Every row gives one point. The points of each table are mixes of a few directions, plus a little noise. Count the directions of each table, and those that both share. Where both have some left over, give the other angles between the two spaces (their principal angles), to ten degrees, smallest first.

First (4 x 3)
[[-1.6  2.2 -1.1]
 [-4.7  6.5 -3.2]
 [ 1.0 -1.4  0.7]
 [ 5.3 -7.3  3.7]]
Second (5 x 3)
[[ 2.7 -0.9 -8.0]
 [-0.3 -1.2  5.5]
 [ 4.1 -5.7  3.2]
 [-4.9  5.9 -1.1]
 [-1.5  1.6  0.3]]
Directions: first 1, second 2, shared 1

First (7 x 6)
[[ 1.6 -5.8 -0.8  1.2 -0.1 -8.3]
 [-4.5  5.0 -3.6 -1.3  3.1  2.9]
 [ 2.0 -2.7  2.1 -3.4 -5.7  2.2]
 [-2.2 -5.8 -1.3  3.0  2.7  3.6]
 [ 1.4 -4.9  3.2  4.7  1.2  6.5]
 [-0.6  1.9 -1.0 -0.1  1.0 -2.0]
 [ 2.3 12.3  1.4 -4.1 -2.2 -4.9]]
Second (9 x 6)
[[ -3.9  -6.5  -3.9  -1.6  -0.1   1.9]
 [  0.1  -1.6   1.3   1.8   0.6   4.2]
 [ -3.1  -6.6  -3.2  -1.5  -0.6   1.2]
 [ -4.8  -1.7  -4.2  -1.1   2.0   3.3]
 [ -0.1   6.0   0.6   0.9   2.1   1.2]
 [ -4.4  -1.6  -4.0  -1.3   1.6   2.5]
 [  8.5   3.9   5.9  -0.1  -4.4 -10.4]
 [  8.6   1.3   7.2   1.7  -4.1  -6.2]
 [ -0.8   6.8   0.3   1.2   2.9   2.4]]
Directions: first 4, second 3, shared 3

First (9 x 8)
[[ 0.0 -0.6  3.7 -2.6  3.4 -0.8 -3.8  5.5]
 [-0.1 -6.9  7.4 -6.7 -1.0 -6.1 -3.3 -2.0]
 [ 3.2  3.6  2.9  2.7 -1.3 -0.4 -3.9 -0.7]
 [-5.8 -7.1  0.8 -4.7  1.1 -1.6 -1.8  0.6]
 [ 0.5  8.3  6.4  3.0 -2.2 -1.1  0.2  4.2]
 [-1.6  6.3 -5.9  7.2 -1.6  4.9  2.2 -0.6]
 [-1.3 -3.6 -2.7 -5.0  1.1 -1.1 10.2  0.5]
 [ 1.3 -2.1 -5.8  1.4  0.4  2.3 -0.1 -3.9]
 [ 3.8  2.2 -6.8  4.8  0.0  3.9  0.3 -3.9]]
Second (7 x 8)
[[ 2.4 -3.2  3.0  0.5  0.4 -2.4 -9.4 -5.1]
 [ 0.8  0.7 -0.9  0.0 -0.5  1.1  1.1  1.5]
 [-5.9  4.4  0.1 -2.0  0.1 -1.3 15.9  4.9]
 [-2.7 -2.6 -1.5  2.0  1.0  0.4 -5.2 -3.6]
 [-1.6  3.3  1.3 -1.9 -0.4 -1.1 10.9  4.0]
 [ 3.1 -2.0 -3.0  1.9 -0.1  3.2 -8.6 -1.2]
 [ 4.0 -0.6  1.1 -0.3 -0.4  0.0 -4.2 -0.5]]
Directions: first 5, second 3, shared 2; angles 40

First (8 x 9)
[[-2.6  0.8 -4.2 -9.8 -0.9 -2.2  6.0  1.2 -3.3]
 [ 2.2  7.6  2.4  4.8 -2.3 -7.5 -2.0 -2.6  1.3]
 [ 0.8 -0.9  1.7  6.1  2.0 -0.1 -8.5 -3.9  4.0]
 [-0.5  0.5 -0.5  2.0  1.7 -3.2 -7.6 -5.1  3.4]
 [ 0.3  0.8  0.7  3.4  0.8 -2.0 -5.4 -3.2  2.7]
 [-1.3 -2.1 -2.0 -5.9 -0.5  2.8  6.5  3.6 -3.2]
 [ 2.2  0.8  2.9  3.0 -2.4  3.1  6.1  5.0 -2.5]
 [-1.1 -7.3 -1.0 -3.5  1.3  9.0  4.7  4.9 -2.3]]
Second (8 x 9)
[[ 0.6  0.7 -3.4  1.0  1.1  0.0 -5.4  1.4  3.9]
 [-2.4  2.5 -2.5  1.2 -0.3  2.1 10.2 -2.2  7.4]
 [-3.5 -0.5  3.5  0.6 -0.8  1.6  4.8 -0.9  2.7]
 [ 3.4  6.2 -0.1 -3.7  2.6  3.4 -9.5 -1.6 -7.0]
 [-1.3 -4.8  3.1  1.7 -3.0 -0.1  2.3  1.3 -0.5]
 [ 2.3 -6.5 -1.7  4.6 -6.4  2.7  0.1  3.3  1.8]
 [-4.0 -4.4  5.1 -0.3  1.7 -6.7  2.9  1.0 -0.2]
 [ 5.0  7.1 -3.9 -5.0  5.5 -3.0 -5.4 -2.4 -8.1]]
Directions: first 3, second 5, shared 0; angles 40, 40, 90

First (9 x 12)
[[  7.4   0.6  -2.8  -1.0  11.1  -2.2   3.1  -6.1 -13.6   0.1  -4.7  -0.5]
 [ -3.4   3.2  -6.1  -3.8  -9.7   3.1  -0.4   1.9   8.5   0.9   0.3   1.8]
 [  1.0  -5.0   4.4   3.7   2.8   1.7  -3.2  -2.9  -0.5  -0.7   0.2   5.3]
 [ -0.3  -0.8   0.3   0.2  -1.4   1.3  -1.2  -0.6   1.7   0.1   0.1   2.3]
 [ -0.8   2.6  -0.3  -1.2   0.1  -2.5   2.2   2.9  -0.7   0.2   0.7  -5.3]
 [ -1.9  -2.5   1.8   1.4  -3.3   2.6  -2.7  -0.2   5.2   0.0   1.3   4.3]
 [  4.0  -0.1   3.5   1.6  10.2  -5.5   2.9  -0.8 -11.2  -0.7  -1.1  -6.2]
 [ -1.0   2.3  -0.1  -1.1  -0.6  -2.6   1.9   3.1   0.1   0.0   0.9  -5.0]
 [ -4.9  -0.4  -0.4  -0.4  -9.3   3.5  -2.5   2.6  10.6   0.2   2.3   3.4]]
Second (11 x 12)
[[ 2.0 -1.9 -4.2  2.2 -1.2 -6.0 -5.5  3.1  1.4  0.0  1.5 -5.5]
 [-1.2 -2.5  0.5  0.5  3.0 -0.2 -3.0 -1.4  1.8 11.9 -4.8  7.0]
 [-0.2 -1.5 -3.4  2.0  2.3 -4.0 -1.6  2.0 -3.0  0.0  0.7  0.1]
 [ 1.6  1.0 -2.1 -1.2 -3.8  7.3  6.1 -1.6 -2.9  4.8 -2.2  2.7]
 [-0.1  4.5 -2.6  3.0  1.1  2.3  0.4  3.3 -5.9 -7.7  2.0  2.9]
 [ 3.0 -0.5 -2.7  0.3 -4.5 -0.9 -1.9  1.3  2.4  1.3  0.5 -5.5]
 [ 0.3  1.1  2.6 -3.9 -3.6  4.4  7.8 -3.1 -0.3 -5.9  2.2 -4.6]
 [-3.6 -0.2  1.2  1.4  6.8 -1.1  0.4 -0.3 -3.9  1.0 -1.2  8.0]
 [-1.1  5.0  0.7  4.2  3.3  3.2 -6.0  2.9 -0.6  0.7 -2.5  9.4]
 [ 0.0  2.1  8.9 -5.5 -4.6  3.8  4.3 -4.4  6.9 -9.4  2.9 -7.9]
 [-0.6 -7.3  0.8 -2.6  1.1 -8.9 -0.9 -2.1  4.2  3.2  1.0 -7.1]]
Directions: first 3, second 5, shared 0; angles 50, 50, 50

First (10 x 14)
[[ -0.4   3.1   2.5   9.2  -7.6   2.5   4.8   1.6   5.0  -1.9  -4.4   6.6
    0.1  -0.7]
 [  0.2   1.7   1.2   4.0  -3.9   1.4   2.8   1.5   2.8  -0.7  -1.0   3.9
   -0.6  -1.0]
 [  0.1   0.0  -0.1   0.0   0.1   0.0   0.0   0.2  -0.1   0.2   0.5   0.0
   -0.2  -0.3]
 [  1.0  -0.3  -0.5  -2.7   0.9  -0.2   0.0   1.5   0.1   1.5   3.5   0.2
   -1.7  -1.4]
 [ -0.1  -0.2  -0.3  -1.0   0.8  -0.4  -0.4  -0.2  -0.6   0.3   0.5  -0.9
    0.0   0.1]
 [ -3.7  -0.9  -0.2   3.7   1.3  -1.0  -3.1  -6.7  -4.2  -3.3  -9.4  -4.7
    6.2   5.5]
 [ -1.3  -5.8  -4.2 -12.9  13.2  -4.8  -9.7  -6.5 -10.2   1.3   1.8 -13.6
    3.4   4.5]
 [  2.1   0.2   0.0  -2.6  -0.3   0.4   1.4   3.5   1.9   1.8   5.3   2.3
   -3.3  -2.8]
 [ -2.1   0.2   0.5   4.0  -1.2   0.2  -0.4  -2.9  -1.1  -2.2  -5.8  -1.0
    3.1   2.5]
 [  4.1   1.8   0.9  -1.8  -3.4   1.9   4.9   8.0   6.1   3.3   9.3   7.2
   -7.0  -6.4]]
Second (11 x 14)
[[ 2.3  0.7  0.9 -2.6 -0.6  6.8  4.7 10.3 -3.0  4.2 11.0  5.2 -1.9  6.1]
 [-2.5 -0.2  0.0 -1.1 -1.3 -5.6 -2.7 -9.3 -0.6 -8.7 -9.6 -2.7  3.0 -0.2]
 [-0.1 -0.3  3.5 -0.8 -0.7 -3.0  1.8 -6.7  1.7 -3.4 -7.5 -2.5  5.5  0.0]
 [ 3.1  0.1  0.4 -3.2 -3.2  0.1  2.2 -4.8  3.7  1.1 -8.0 -7.8  5.5  2.9]
 [-2.3  0.4  3.7  7.3  6.3 -1.4 -0.5  3.3 -0.7  0.4  6.8  6.9 -2.7 -4.4]
 [ 2.0 -0.8 -3.3 -3.8 -2.3  4.3  0.8  6.1 -1.4  6.4  5.0  2.9 -4.8 -2.1]
 [ 0.5  0.7 -2.5 -1.1 -0.7  3.3 -0.5  4.9 -1.2  1.1  4.9  0.3 -2.2  4.2]
 [-0.7 -0.9 -0.6 -3.2 -3.0 -3.3 -1.0 -7.4  0.3 -4.1 -8.4 -2.2  2.1 -1.8]
 [ 0.4 -0.4  1.7  2.4  2.8  1.5  1.6  4.8 -0.1  5.0  6.2  5.3 -3.0 -4.5]
 [-1.6  0.0 -1.2 -0.9 -1.4 -3.4 -2.6 -5.6 -0.1 -4.9 -6.0 -3.0  1.3  0.1]
 [-0.6  1.5 -2.2  6.7  4.4  0.9 -4.0  4.6  1.9  3.1  5.2 -2.2 -3.5 -0.3]]
Directions: first 2, second 5, shared 0; angles 30, 70

First (10 x 18)
[[  3.4   1.1  -1.1   0.6  -0.4  -0.2   1.0  -2.0  -4.0  -0.2  -7.8  -7.5
    3.8  10.6  -1.8   1.1   3.0   2.1]
 [  2.3   0.8  -0.7   0.5  -0.2  -0.1   0.6  -1.4  -2.4  -0.3  -5.0  -5.0
    2.4   7.1  -1.4   0.8   2.2   1.4]
 [ -5.0  -1.3   1.8  -0.8   0.8   0.3  -1.2   2.7   5.2   0.6  10.7  10.4
   -5.3 -14.4   2.5  -1.7  -4.2  -2.8]
 [ -2.8  -1.0   0.9  -0.7   0.5   0.1  -0.7   1.8   3.0   0.3   6.3   6.2
   -3.0  -8.7   1.6  -1.0  -2.6  -1.8]
 [  3.6   1.2  -1.3   0.7  -0.5  -0.4   0.9  -2.3  -4.2  -0.3  -8.4  -8.1
    4.0  11.1  -1.9   1.3   3.2   2.3]
 [ -5.6  -1.7   2.0  -1.1   0.6   0.4  -1.3   3.4   6.2   0.5  12.1  11.9
   -5.8 -16.7   2.7  -1.9  -4.7  -3.5]
 [  3.7   1.3  -1.3   0.9  -0.6  -0.3   0.9  -2.4  -4.3  -0.5  -8.8  -8.4
    4.2  11.8  -1.9   1.5   3.4   2.4]
 [ -2.0  -0.5   0.6  -0.4   0.3   0.3  -0.6   1.1   1.8   0.3   4.2   3.7
   -1.8  -5.6   1.0  -0.6  -1.7  -1.2]
 [  1.1   0.5  -0.1   0.1  -0.1   0.0   0.3  -0.6  -1.1  -0.3  -2.3  -2.4
    1.0   3.2  -0.5   0.2   0.9   0.5]
 [  0.7   0.3  -0.3   0.0   0.0  -0.1   0.1  -0.3  -0.7  -0.2  -1.3  -1.3
    0.7   1.7  -0.3   0.1   0.4   0.3]]
Second (10 x 18)
[[-11.5  -0.2  -8.1   2.2   1.2  -7.7 -10.9  -1.6  -1.2  -0.2   5.1   2.1
   -1.0 -10.0  -3.1  -2.3   1.6  -2.1]
 [ 13.9   0.1  10.5  -2.9  -1.5   9.9  13.7   2.4   2.4   0.3  -4.8  -1.2
    0.5  10.6   4.4   2.6  -2.8   2.2]
 [ -5.2   0.1  -4.5   1.4   0.5  -4.2  -5.6  -1.3  -1.6  -0.2   0.8  -0.7
    0.4  -2.8  -2.1  -0.9   1.6  -0.6]
 [  1.6   0.8  -1.7   0.8  -0.2  -1.0  -0.4  -1.8  -3.1  -0.2  -5.5  -5.7
    2.8   7.2  -1.7   0.8   2.5   1.4]
 [  0.1   0.3  -0.8   0.3  -0.1  -0.6  -0.4  -0.6  -1.0  -0.1  -1.7  -1.8
    0.9   2.0  -0.6   0.2   0.9   0.4]
 [ -2.9   0.0  -2.4   0.7   0.3  -2.2  -2.9  -0.7  -0.8   0.0   0.6  -0.2
    0.1  -1.7  -1.0  -0.5   0.8  -0.4]
 [  7.9  -0.3   7.3  -2.2  -0.8   6.7   8.8   2.3   2.9   0.4  -0.5   1.9
   -0.9   3.3   3.5   1.3  -2.9   0.7]
 [-11.4   0.0  -8.8   2.5   1.2  -8.3 -11.4  -2.1  -2.3  -0.3   3.4   0.3
   -0.2  -8.0  -3.8  -2.1   2.5  -1.6]
 [  5.9  -0.4   6.0  -1.8  -0.6   5.3   6.9   2.1   2.8   0.3   0.7   2.6
   -1.3   1.2   3.1   0.9  -2.7   0.3]
 [  1.4  -0.4   2.5  -0.8  -0.2   2.0   2.4   1.2   1.8   0.1   1.8   2.4
   -1.2  -1.8   1.5   0.0  -1.6  -0.4]]
Directions: first 1, second 2, shared 1
